Rows are points. The points of each table are mixes of a few directions, plus a little noise. How many directions does each table use, and how many do they share? Where both have some left over, give the other angles between the two spaces (their principal angles), to ten degrees, smallest first.

First (4 x 2):
0.6, -5.3
-0.7, 5.9
0.1, -0.2
0.1, -0.4
Second (5 x 2):
-0.9, 7.1
0.0, 0.5
0.1, -1.0
0.2, -1.8
0.6, -4.9
Directions: first 1, second 1, shared 1

First (8 x 6):
-3.9, 0.0, -3.1, -2.1, 5.9, -0.8
3.2, 0.8, 2.3, -0.3, -4.1, 3.3
3.9, 2.5, 2.2, -0.9, -5.3, -0.1
0.7, -0.4, 4.6, -1.1, 0.1, -0.4
-3.2, -1.0, -2.7, 0.4, 4.1, -1.8
1.7, 1.3, 1.0, 0.0, -2.6, -1.9
-4.4, -3.1, -0.9, 2.0, 5.7, -3.5
2.0, 0.0, -3.4, 2.0, -3.8, 5.2
Second (6 x 6):
0.5, -0.3, 4.8, -2.5, 1.0, 1.9
-2.0, -0.8, 0.8, 1.4, 2.2, -6.7
-1.7, 0.9, -6.0, 0.1, 1.4, 0.3
2.2, -0.8, 1.7, 1.6, -3.2, 2.7
0.0, -4.0, 1.8, 2.7, 0.1, 5.8
0.9, 5.1, -3.1, -3.4, -1.4, -4.1
Directions: first 4, second 4, shared 4

First (9 x 9):
0.3, -4.6, 1.4, 2.0, -1.7, 1.8, 0.2, 0.3, 0.2
4.3, 2.2, 3.3, -4.0, 1.3, -3.8, 1.1, -1.2, -2.2
3.6, 3.9, 0.5, -0.8, 1.3, -2.2, 1.0, -2.0, 1.5
2.6, 2.0, -3.4, -5.8, 2.3, -0.6, -2.9, 0.8, 6.1
-5.2, 5.5, -1.3, 0.3, -2.2, -1.3, -0.2, 7.4, 0.9
1.1, -4.1, 2.4, 4.1, -1.9, 1.5, 1.5, -1.2, -0.8
-6.3, -2.2, -4.8, 2.2, 0.3, 4.0, -1.9, -0.1, -0.7
4.5, -4.1, 4.6, 0.3, -0.1, -0.7, 1.8, -3.3, -2.9
-4.8, 1.7, -3.1, 1.7, 0.7, 1.3, -0.5, -0.7, -2.1
Second (7 x 9):
-0.4, -9.0, 0.1, 0.4, -1.2, 3.8, -1.6, 0.1, 0.7
-0.6, 5.7, -0.9, 1.7, -0.9, -1.3, 0.8, 2.4, 2.7
0.6, 7.6, 0.2, -4.0, -0.6, -4.3, -0.2, 6.2, 3.3
-1.3, -5.9, -0.9, 5.4, -0.4, 4.3, 0.3, -4.3, -0.9
0.4, 1.5, 0.3, -0.9, 0.6, -1.0, 0.3, -0.5, -0.9
0.4, 5.1, 0.1, 0.8, 1.7, -1.9, 1.5, -3.2, -2.9
0.9, -4.8, 1.0, -3.6, 0.8, 0.5, -1.1, -0.7, -1.9
Directions: first 5, second 3, shared 3

First (11 x 14):
-0.3, 2.9, -0.6, -1.6, -0.9, -0.8, -5.2, 4.4, -0.7, -0.1, -2.7, -0.3, -1.3, 0.0
0.3, 1.3, -5.0, 6.7, -1.2, -3.9, 3.7, -4.4, 0.8, 1.5, 0.5, -3.3, 6.2, 6.1
-3.0, 2.6, 3.1, -5.3, 0.6, 2.0, -1.5, 3.9, -2.1, -4.2, -1.1, 3.0, -6.1, -4.2
-2.1, 4.2, -3.0, 0.0, 0.6, -0.4, -1.2, 2.0, -1.6, -0.1, -2.4, 0.7, -0.3, 1.1
3.0, -6.4, 7.2, -1.1, -2.4, -0.5, 1.4, -2.6, 2.7, -2.6, 4.3, -1.8, -1.0, -2.5
-0.5, -0.9, -4.2, 4.0, 2.6, 1.1, 6.2, -5.2, 0.0, 3.0, 1.3, 0.7, 3.8, 2.4
-1.3, 3.2, -4.9, 0.2, 2.5, 1.5, -1.6, 2.0, -1.6, 3.3, -2.9, 1.8, 0.7, 1.0
2.7, -4.5, 3.1, 0.7, -1.4, -0.5, 0.7, -2.2, 2.1, 0.2, 2.5, -1.7, 1.2, -0.4
2.3, -4.8, 4.1, -0.6, -0.8, 0.5, 1.1, -1.9, 1.8, -0.4, 2.7, -0.7, -0.2, -1.8
-0.5, -2.7, 4.2, -2.4, 0.7, 2.0, 3.2, -1.6, 0.1, -2.7, 2.5, 1.7, -2.9, -3.4
-0.7, 5.2, -4.0, -0.6, -0.3, -1.0, -6.8, 5.7, -1.4, 2.0, -4.7, -0.2, 0.0, 1.7
Second (8 x 14):
1.8, 2.9, -2.3, 0.4, -2.4, -0.2, 4.0, -0.4, -1.2, -0.1, -0.9, 5.0, 1.4, -3.0
-2.2, -2.4, 1.9, -0.1, 2.4, 0.1, -3.3, 0.2, 1.1, 0.2, 0.8, -4.7, -1.3, 3.2
2.2, -0.2, 0.4, -0.5, -1.8, -0.2, -0.5, 0.9, 0.3, 0.1, -0.3, 1.3, 0.3, -1.9
-4.2, -2.6, 1.7, 0.4, 4.5, 0.4, -3.5, -0.6, 1.1, 0.0, 1.3, -6.6, -1.8, 5.1
1.9, -2.7, 3.0, -1.3, -1.0, -0.2, -4.2, 1.7, 1.6, 0.8, 0.3, -2.1, -0.5, -0.3
5.9, 6.1, -4.7, 0.2, -7.0, -0.6, 8.8, -0.3, -2.7, -0.2, -2.2, 12.7, 3.4, -8.5
-3.2, 0.5, -0.9, 0.9, 2.6, 0.4, 0.9, -1.3, -0.6, -0.5, 0.4, -1.9, -0.4, 2.6
-2.3, -1.3, 0.8, 0.2, 2.3, 0.2, -1.9, -0.4, 0.6, 0.0, 0.5, -3.5, -0.8, 2.6
Directions: first 4, second 2, shared 1; angles 80

First (10 x 20):
-0.2, 1.3, -7.2, -2.8, 1.0, 4.2, 0.3, -3.3, -1.3, -3.8, 2.4, 2.4, -6.6, 5.7, 0.9, 0.2, 1.9, -8.2, -4.8, 4.2
0.3, -1.2, 2.1, 0.7, -0.5, -0.4, -0.5, 0.4, -0.2, 1.3, 1.5, -1.3, 2.6, -2.5, 0.0, 0.0, -1.8, 0.7, 1.5, -1.0
-1.8, 0.1, -6.0, -0.6, -0.4, 2.3, 0.6, -3.9, 0.3, -2.9, 0.9, 0.9, -3.9, 3.0, 0.3, -0.8, 0.3, -4.9, -1.2, 2.8
-2.4, -3.9, -0.8, 2.5, -2.6, 0.7, -0.6, -4.0, 0.7, 0.5, 4.5, -3.4, 3.8, -4.8, 0.1, -1.6, -5.5, -2.4, 4.6, -0.2
-3.9, 1.8, -2.4, 2.6, -1.2, -3.9, 2.2, -1.3, 4.5, -1.6, -9.6, 0.9, -2.1, 2.1, -1.7, -1.9, 3.0, 7.2, 3.0, -0.6
1.1, -1.9, 4.8, 1.0, -0.5, -0.9, -1.0, 1.7, -0.8, 2.8, 2.8, -2.2, 5.0, -4.6, 0.1, 0.3, -3.0, 1.7, 2.3, -2.2
1.9, 4.1, -0.2, -2.5, 2.5, -0.7, 0.8, 3.5, -0.3, -1.0, -5.2, 3.6, -4.6, 5.4, -0.2, 1.4, 5.9, 2.2, -4.6, 0.5
0.4, -1.1, 7.1, 2.5, -0.8, -4.0, -0.3, 3.4, 1.1, 3.7, -2.2, -2.2, 6.2, -5.3, -0.8, 0.0, -1.7, 7.8, 4.3, -4.0
1.7, -0.1, 0.6, -1.4, 0.8, 1.5, -0.7, 0.8, -1.8, 0.3, 3.1, 0.2, 0.0, 0.1, 0.6, 0.9, -0.3, -2.8, -1.9, 0.5
2.9, 1.0, 2.0, -2.1, 1.7, 1.1, -0.7, 2.8, -2.2, 0.8, 1.9, 1.0, -0.4, 0.9, 0.6, 1.6, 1.2, -1.5, -3.2, 0.1
Second (11 x 20):
0.3, 1.4, 0.9, -2.0, 0.4, 2.2, 0.5, 1.0, -0.6, -1.5, 1.2, 0.6, -0.5, 0.7, 0.4, 1.5, 0.8, -4.3, -2.4, 0.5
0.9, 3.9, -1.5, -0.7, 1.7, -0.6, 2.4, -1.9, -3.3, 1.4, 1.0, 2.4, -3.2, -1.2, 2.3, -0.4, 1.7, -5.5, 1.0, -1.6
-0.2, 4.5, 1.8, -4.1, 1.4, 1.4, 2.4, -1.9, -3.1, 0.7, 1.6, 0.5, -2.5, -1.4, 3.6, -0.5, 2.7, -10.0, -0.2, -0.6
0.3, 0.1, -2.7, 3.3, -0.3, 0.5, 0.9, 1.8, 1.1, -2.6, -0.3, 2.5, 0.4, 0.7, -2.5, 2.7, -1.2, 1.6, -1.0, -0.9
1.6, -0.2, -3.0, 2.5, 0.7, -0.4, 0.0, 1.3, -0.4, -0.5, 0.3, 2.5, -0.8, 1.3, -1.5, 1.5, -0.6, 2.5, -1.0, -0.5
-2.4, -0.6, 5.1, -4.5, -0.4, -2.8, -1.0, -5.3, -1.0, 5.7, -1.3, -6.0, 0.4, -3.5, 4.7, -6.7, 1.6, -1.1, 5.4, 0.7
0.3, -5.8, 5.3, -4.5, -1.2, 2.2, -5.6, 2.4, 2.4, 0.1, 0.5, -5.5, 3.3, 3.1, -0.7, -1.0, -0.3, 4.9, -4.0, 4.7
-0.7, 5.5, -1.2, -0.1, 0.8, 1.4, 4.4, -0.7, -1.7, -2.1, 0.8, 3.3, -2.2, -1.7, 1.3, 2.1, 1.2, -9.2, 0.2, -2.4
-2.7, -4.5, 0.5, 3.8, -2.7, -3.4, -1.6, -1.4, 4.1, 1.4, -3.5, -3.5, 3.8, -1.8, -1.9, -2.8, -2.7, 9.8, 5.0, -0.3
-1.5, -1.1, -3.7, 6.7, -1.7, -2.0, 1.3, 0.6, 3.1, -2.0, -2.5, 1.8, 1.9, -1.1, -3.6, 1.5, -2.9, 6.1, 2.8, -2.2
4.1, -3.1, -1.6, -0.2, 1.3, 1.6, -3.7, 4.1, -0.6, -0.6, 2.1, 1.3, -0.6, 5.0, -2.1, 2.3, -0.3, 5.1, -6.0, 2.6
Directions: first 3, second 4, shared 1; angles 70, 70
